Each point is reached from the start by the listed moves, each made 0, 1 or 2 times, or once backwards (-1), plus a little noise. Say if it took an odd or an even number of moves. Then give how often each move was made.
(in the rows, 100 means zero)

Moves:
(1): 88, 118, 109, 79, 81
(2): 94, 88, 101, 99, 82
(3): 91, 84, 85, 50, 92
Start: 97, 102, 123, 91, 98
Points:
81, 95, 133, 70, 45 => odd (1, 2, 0)
92, 55, 88, 17, 99 => odd (-1, 0, 2)
88, 27, 91, 5, 64 => odd (-1, 2, 2)

Moves:
(1): 81, 88, 91, 156, 101, 102, 88, 80
(2): 121, 106, 106, 102, 97, 99, 121, 99
(3): 105, 85, 89, 97, 95, 78, 100, 91
(4): 107, 98, 80, 89, 106, 104, 98, 116
(5): 93, 114, 95, 93, 124, 76, 103, 113
(6): 105, 107, 104, 106, 102, 106, 95, 90
Start: 92, 111, 96, 97, 89, 107, 89, 112
Points:
121, 113, 68, 81, 110, 65, 110, 131 => even (0, 1, 1, 1, 1, 0)
124, 137, 46, 5, 145, 47, 96, 172 => odd (-1, 0, 1, 2, 2, 1)
144, 137, 117, 110, 86, 115, 116, 92 => even (0, 2, 0, 0, 0, 2)
83, 68, 67, 144, 78, 63, 79, 77 => odd (1, 0, 2, 0, 0, 0)
103, 127, 62, 192, 128, 126, 102, 116 => odd (2, 2, -1, 2, 1, 1)
166, 108, 99, 46, 74, 66, 136, 103 => even (-1, 2, 2, 0, 0, 1)

Moves:
(1): 94, 95, 95, 101, 100, 89, 86, 100, 87, 99, 105, 101, 107
(2): 97, 112, 92, 106, 96, 111, 93, 103, 94, 101, 102, 107, 102
(3): 100, 102, 114, 115, 96, 115, 119, 99, 120, 92, 92, 119, 100
(4): 98, 105, 85, 100, 78, 93, 89, 114, 102, 102, 96, 106, 105
(5): 107, 101, 100, 101, 91, 89, 98, 86, 96, 97, 85, 84, 100
(6): 99, 99, 87, 99, 99, 86, 101, 97, 104, 115, 92, 89, 114
(7): 102, 115, 117, 112, 109, 99, 95, 97, 114, 106, 104, 99, 104
(8): 122, 93, 96, 108, 95, 113, 102, 94, 98, 116, 110, 110, 108
(9): 114, 91, 98, 127, 98, 74, 112, 119, 87, 116, 103, 81, 91
(10): 104, 119, 97, 90, 106, 93, 109, 105, 95, 92, 101, 108, 100
(11): 85, 96, 94, 101, 92, 90, 101, 94, 98, 92, 108, 89, 103
Start: 92, 78, 92, 100, 99, 103, 96, 94, 98, 114, 108, 102, 109
Points:
116, 70, 71, 112, 106, 94, 73, 106, 16, 122, 114, 81, 86 => even (1, 2, -1, -1, 1, -1, -1, 0, 1, 0, -1)
96, 75, 84, 158, 66, 107, 123, 105, 83, 106, 85, 122, 108 => even (1, 2, 2, 0, 1, 0, -1, 0, 1, 0, 0)
107, 66, 72, 109, 112, 176, 51, 69, 80, 162, 143, 158, 159 => even (2, 2, 0, -1, -1, 1, 0, 2, -1, -1, -1)
150, 64, 82, 172, 105, 83, 81, 136, 46, 176, 173, 102, 106 => even (1, 1, -1, 0, -1, -1, 1, 2, 2, 0, 0)
113, 68, 77, 155, 97, 40, 77, 86, 100, 195, 127, 32, 148 => odd (0, 0, -1, 0, 0, 2, 2, 1, 1, -1, 1)
